Each row of a before or after table is a point. The points were changed in one or more steps. Then noise was added and the rows were shuffled. The steps act on how far a point lies along the listed directions, d1 being the first. What was done? A step turns or swaps two directions, mirrors them in a line or flattens them onto one, adds a multiple of one to another, or multiplies one. Angles are multiples of 10 degrees, from the lower direction toward the higher: turns from -170 to 170, lines from 10 to 170 but not 90. Use the fewest steps. Two steps may share a direction if one is a turn and the other turns, adds or multiplies; they go together, in the order done. Otherwise the lowest direction goes first.
(in the rows, 128 means zero)

Directions:
(1): [93 94 74]
(2): [ 65 135 164]
(3): [116 192  95]
Before (10 x 3):
[[130 111 116]
 [137 106 130]
 [122 126 128]
 [132  80 137]
 [125 124 115]
 [129 128 127]
 [130 126 121]
 [126 130 135]
 [130 123 129]
 [121 120 132]]
After (10 x 3):
[[121 124 127]
 [139  77 166]
 [131 122 122]
 [130 117 136]
 [140   9 201]
 [126 135 132]
 [118 138 135]
 [125 107 135]
 [126 108 157]
 [129 129 130]]
Steps: swap d1 and d2; multiply d3 by 3

Directions:
(1): [108 206  70  74 123 134 161 106]
(2): [143  75 128 108 174 157 188  63]
(3): [104 163 123 188 168 123  80  58]
(4): [149 126 128 125  64 215  94  97]
(5): [182 159 192  68 146 105  93 104]
(6): [215 166 110 179 149 146 158 152]
Before (9 x 8):
[[131 106 116 197 185  98 160 127]
 [106 132 102 135 124 107 120 178]
 [156 130 127 138 124  97 140 167]
 [ 98  99 127 142  98 128 103 169]
 [138 142 142 121 119 106 103 133]
 [159 105 138 144 133 162 152 136]
 [123 125 141 114 122  98  73 169]
 [139 109 149 115 169  87 159 148]
 [155  95 206 126 107 122  78 154]]
After (9 x 8):
[[136  96 167 128 195  44 160 170]
 [150 140 163 191 183  45 105 169]
 [148 102 120 151 142  94 163 164]
 [178 140 150 126  92 185 108 136]
 [102  95 117 140  74 172 100 149]
 [150  48 156 136  62 249 113  84]
 [ 97 109 100 148 149  89 143 183]
 [103  63 102 139 137 146 134 132]
 [124 101 115 137 134 132 147 110]]
Steps: turn d1 and d4 by -30 degrees; multiply d4 by 2.5; mirror d2 and d5 in the line at 50 degrees

Directions:
(1): [126 192  94 157 117 137 167 125 136  92 239 129]
(2): [ 97  82  62 180 144  54 153 189 122 103 114 112]
(3): [149  98 126 108 191 190  92 218 104 136 170 141]
(4): [125 209 138 148  95 114  67 169  59  90  92 135]
Before (14 x 12):
[[125 122  93 147 149 155 159 138 149 130 148 123]
 [128  66 129 108 163 133 120 135 128 138  91 130]
 [101  87  95 135 149 108 128 141 129 127 110 113]
 [109 111 103 129  99  77 169  77 150 144  84 104]
 [119   7 177 100 154 117  94 114 143 184  20 121]
 [132 125 132 106 147 138 127 140 161 143 146 147]
 [117 185 134 157  99 132  70 181  82 101 136 134]
 [117  74  90 153 155 120 141 154 163 147 122 116]
 [127  97 120 137 150  69 138 151 130 129 100 136]
 [110 165  96 157 112  75 105 156 107  92 117 123]
 [122 131 103 145 127 106 144 162 132  94 142 123]
 [111 124 118 159 137  99 152 152 150 117 136 139]
 [133 143  84 157 135 123 109 146 117  96 152 130]
 [ 97 232 114 173  97 110  80 177  46  78 111 113]]
After (14 x 12):
[[100 129  91 183 116  89 106 198 104 100 139 121]
 [128 177 157 135 118 136 118 132 132 118 132 152]
 [145 164 158 116 119 182  86 115 131 150 114 134]
 [120 152 145 105 124 152  86 113 105 129 104 127]
 [116 180 109 150 109  90  92 153 100  93 117 128]
 [138 162  98 148 127 132  99 135 111  97 148 134]
 [137 163 123 131 132 182 135 118 136 132 143 132]
 [138 102 155  94 146 153 100 116 117 139  88 136]
 [132 128 134 107 144 135 129 135 161 141 143 145]
 [126 157 141 103  91 125 130  75 128 146  88 117]
 [ 78 170  66 200 121  68 118 203  69  78 117 100]
 [147 160 170 109 127 116  98 126 106 131  95 150]
 [130  45 205  85 140 142  70  99 128 185  18 130]
 [132 173 136 125 110 136 118 144 117  95 139 133]]
Steps: mirror d2 and d4 in the line at 60 degrees; multiply d3 by 0.7

Directions:
(1): [ 81 196  80 154 200  56 196 140 166 171 165 182  99 113 140 102 143 100
 141 141]
(2): [146 186 127  50 130 104 143  99  67 141 127  85  49  82 167 215  93 132
 130 125]
Before (14 x 20):
[[126 184  97  53 141  87 122  98  74 160 132 108  55  83 156 198 111 140
  133 141]
 [213  97 155  70  51 199  57  77  46  93  77  58  79  90 174 238  86 168
  111  97]
 [211  97 183  50  86 155  70  99  42  86  90  20  75 103 148 218  84 163
  123 115]
 [ 97 149 113 188 179 103 151 148 188 112 156 186 128 139 133  72 140 112
  125 118]
 [163  98 158  49  52 192  65 104  49  97  85  43 114 137 163 237  75 143
  111 121]
 [218 117 164  47  46 151 101  64   7  83  95  23  41  99 164 228  76 143
  105 107]
 [127  85 148 103 111 151 119 145 122 120  88 108 139 144 127 159 111 127
  121 129]
 [106 129  91 196 137 110 123 150 195 130 121 184 154 158  92  46 160 128
  157 143]
 [130 141 125 124 119 134 146 113 118 147 154 130 152 102 116 123 142 136
  136 128]
 [139 176 100 134 157  66 162 115 127 131 143 160  99 106 152 125 117 138
  133 149]
 [154 135 136 104 111 150 110  99 116 126 106 105 117 140 128 124 125 124
  127 109]
 [145  85 168  95  92 145  91 124 104 122 101  87 121 139 123 190 120 136
  124 113]
 [172 138 176  22  73 135  79  72  34 117 100  54  78  98 155 228  82 166
  121 127]
 [142 130 116 112 117 112 127 119 101 154 132 127 103  98 139 148 131 126
  107 119]]
After (14 x 20):
[[148 157  97 130 135 122 131 103 118 142 123 138  75  95 167 174 121 139
  126 114]
 [135 106 119 169 100 147  88 140 158 113  97 147 159 157  94  80 140 141
  155 137]
 [131 118 148 152 131 144 111 132 153  83 135 145 131 143 136 109 128 126
  117 105]
 [138 126 117 115 122 103 133 116 107 153 127 131 104  98 142 144 132 128
  109 124]
 [121 186  92  67 154  78 136 101  80 162 132 114  58  83 150 190 116 138
  139 143]
 [114 180 129  76 141  77 138  90  92 154 144 122  79 101 155 169 108 133
  136 145]
 [156 172 110 112 124  78 177  90  80 132 143 109  40  97 160 167 109 114
  122 125]
 [116 112 145 125 131 104 128 133 140 144 122 129 119 139 120 159 134 120
  126 118]
 [129 137 127 124 112 131 145 110 114 141 150 128 151 107 112 128 140 139
  136 127]
 [137 142 122 122 131 136 127 102 129 140 117 122 118 137 125 103 125 126
  134 115]
 [112 103 128 118 132 133 132 153 142 130  94 130 139 148 131 142 116 117
  122 128]
 [160 160 116 116 136  85 139 108 103 117 133 134 107 103 156 145 114 155
  126 144]
 [153 145 130 116 167  87 144 122 112 131 134  99  76  97 146 157 112 131
  135 128]
 [101 148 109 109 131 121 129 125 112 137 131 120 107 142 167 173 106 108
  125 135]]
Steps: flatten d1 and d2 onto the line at 70 degrees

Directions:
(1): [ 79 148 128  89 171 114 146  90 206 148 157 172 198  85  94 131 155 149
 165 113 105 103  90 132  33 134  93 179 151  98 131  99 200 123 161 118
 107 124 151 149 153 117 121 161  84  76 111 125 171  81  80 183 123 129
 135 198 212 176 155 118  83 117 146 129]
(2): [110 123 148 135  80 107 163 100 101  77 143 148 122 162 166 101 117 115
  90 109 155  79  91 102 155 113  85 129 182 166 137 114 167  75 109 171
 100  75 124 182 115 142 116 110 151 161 120 243 150 108 136 147 199 100
  94  56 187  99 159 181  36 103 132 157]
(3): [112 103 192 115 153 107 208 131 120  93 206  74 130 170 175 143 100 124
 149  90 112 157  87 126 131 132 161  58 141  80 163 223 120  76 142 101
 103 190 118  71 178 130 108 171 133 138 106 109 204 134 140  92  77  83
 111 139 159  85 172 130 127 132 167 110]
(4): [102 129 133 176 125 108 180  85 118  98 112 111 105 145 102 119  88 110
 133 146 175  69 163  98 118 137 131 141  14 123 161 127 100 114 149   7
 161 115  73 147 117  65 114 138 125  92  91 151  66 160  79 119 146 143
 193 188 158  73 148 181 111 118 131 144]
(5): [138 180 168 123 138 131 112 147 141 106 121  59  92 143 122 158 139 105
 236  39 120  87 118 132 151 210  93 110 139 130 130  78  53  90 146 168
 118 115 142 158  68 174 140 186 150 104 140 159 119 136 135 142 172 101
 163 187  84 153 115 117 117  87 146  48]
Before (8 x 64):
[[124 131 157 138 143 120 147 147 101 120 135  82  97 144 124 147 110 117
  152 115 138 128 136 130 145 144 158  98  80 114 143 153  68 118 132  92
  148 160 117 109 131 116 113 153 140 126 104 104 118 157 132  97  99 123
  168 150 104  96 122 140 148 141 149 105]
 [104 144 118 118 155 112 122  93 157 134 128 140 145  95 106 132 120 123
  154 107 134  88 131 127  92 147 102 164  97 121 136  78 149 127 149 102
  132 124 126 159 126 106 120 145 113  86 113 145 124 115  97 162 138 133
  152 195 169 150 126 134 105 110 132 135]
 [109 138 148 128 132 119 144 105 131 110 142 106 120 141 115 133 119 115
  146 107 128 112 123 127 123 146 122 121 107 120 139 136 122 104 133 118
  119 126 126 145 127 120 124 138 123 114 109 140 132 146 117 130 147 125
  142 146 143 119 147 138 112 120 144 120]
 [130 131 150 131  93 113 139 126 115 103 132 133 122 139 147 114 119 128
  111 113 129 112 107 121 138 123  98 125 162 151 130 128 146  91 112 161
  113  99 140 161 116 135 120 119 139 152 134 191 145 131 132 132 156 124
   90  86 143 114 132 145  92 123 126 133]
 [144 115 106 143 118 129 103 141 103 135 105 153 103 117 118 118 126 122
  105 155 131 139 165 128 148 123 145 134 107 138 123 121 118 175 125 121
  145 130 119 119 122 123 135 110 131 148 131 117  90 145 130 107 137 157
  138 108  93 131 110 130 139 140 103 147]
 [164 118  97 130 122 142  94 157 108 149 119 126 106 128 124 119 121 130
  103 160 119 166 164 132 152 116 155 115 112 130 103 126 104 161 118 124
  142 151 125  98 126 134 131 106 145 145 152  84 105 147 151 110 109 151
  130 116  77 129 113 103 177 139 102 128]
 [123 133 128 139 116 124 106 136 123 122  91 124 116 135 114 137 128 123
  150 111 145 105 136 129 129 143 122 141 113 137 130 101 115 123 131 141
  142 111 125 157 108 118 140 134 134 116 148 154 104 126 125 133 152 132
  144 148 108 119 129 128 122 124 117 122]
 [129 129 138 126 133 134 138 134 135 127 132 112 121 138 141 129 134 117
  159  98 129 126 114 133 140 140 120 119 141 130 123 129 106 110 129 141
  112 140 131 117 120 143 117 152 134 123 135 127 144 148 131 127 128 122
  125 132 126 134 124 128 127 117 130 112]]
After (8 x 64):
[[130 125  75 111 160 140  93 136 166 178 120 168 158  84  81 118 141 152
  120 178 103 159 166 138  74 118 148 167  88 106 100 107 146 188 146  83
  149 158 138 103 143 103 129 119 101  95 134  46 108 124 106 141  84 177
  152 186 124 165 118  86 174 142 107 135]
 [132 124 162 143 136 107 157 123  97  94 148  70  90 151 157 141  85 101
  156  84 137 117 129 122 165 156 144  86  88 112 155 145  77  99 133  94
  134 161 108 117 130 121 113 151 149 126 111 139 132 158 137 102 114 103
  146 159 121  93 130 139 137 112 142 116]
 [135 145 136 120 133 142 121 140 141 129 117 107 111 136 135 136 147 112
  180  82 125 118 115 134 145 152 107 124 151 142 114 105  94 111 127 163
  113 133 142 131  98 154 122 157 137 120 143 137 137 148 133 137 141 118
  132 133 108 147 114 122 126 108 131  93]
 [111 140 148 140 124 121 126 132 130 109 103  97 113 145 114 141 126 120
  176  87 148  93 123 128 127 158 116 130 108 127 144 104 102 102 143 129
  136 118 122 156 105 120 134 155 136 107 143 167 117 126 116 134 159 119
  156 173 122 116 139 134 112 113 132 104]
 [154 161 117 133 146 148  60 173 118 165  84 101  92 105  90 151 144 128
  164 124 127 140 163 148 149 154 141 134  90 143 108  84  56 166 119 149
  158 135 142 128  95 139 132 129 135 118 134  85  78 154 141 122 117 151
  174 151  45 151  77 105 181 143 120  93]
 [134 142 151 134 114 126 121 127 103 108 127  94  92 149 127 133 118 106
  144  94 133 119 132 131 163 155 123 109 125 141 131 122  89 100 121 152
  119 118 131 159 103 146 133 127 142 136 123 156 117 156 146 122 168 118
  131 110 105 118 128 139 123 119 137 108]
 [116 138 157 132  79 102 163 105 114  75 143 146 129 152 157  99 116 124
  103 101 143  80  87 107 136 119  66 135 189 165 136 117 170  62 111 182
  102  68 142 192 113 139 112 114 147 155 134 250 158 118 126 151 193 112
   85  61 175 105 152 174  37 106 133 143]
 [118 116  94 128 145 118 125 114 141 149 119 178 140  97  95 118 130 133
  110 165 123 128 161 127  95 119 144 161  89 115 131 118 155 184 147  84
  145 135 116 120 148  96 127 120 104 114 113  98 102 126  96 131 118 167
  151 156 135 142 125 128 127 142 113 157]]
Steps: turn d3 and d4 by -50 degrees; turn d1 and d3 by 110 degrees; multiply d2 by 2; multiply d5 by 2
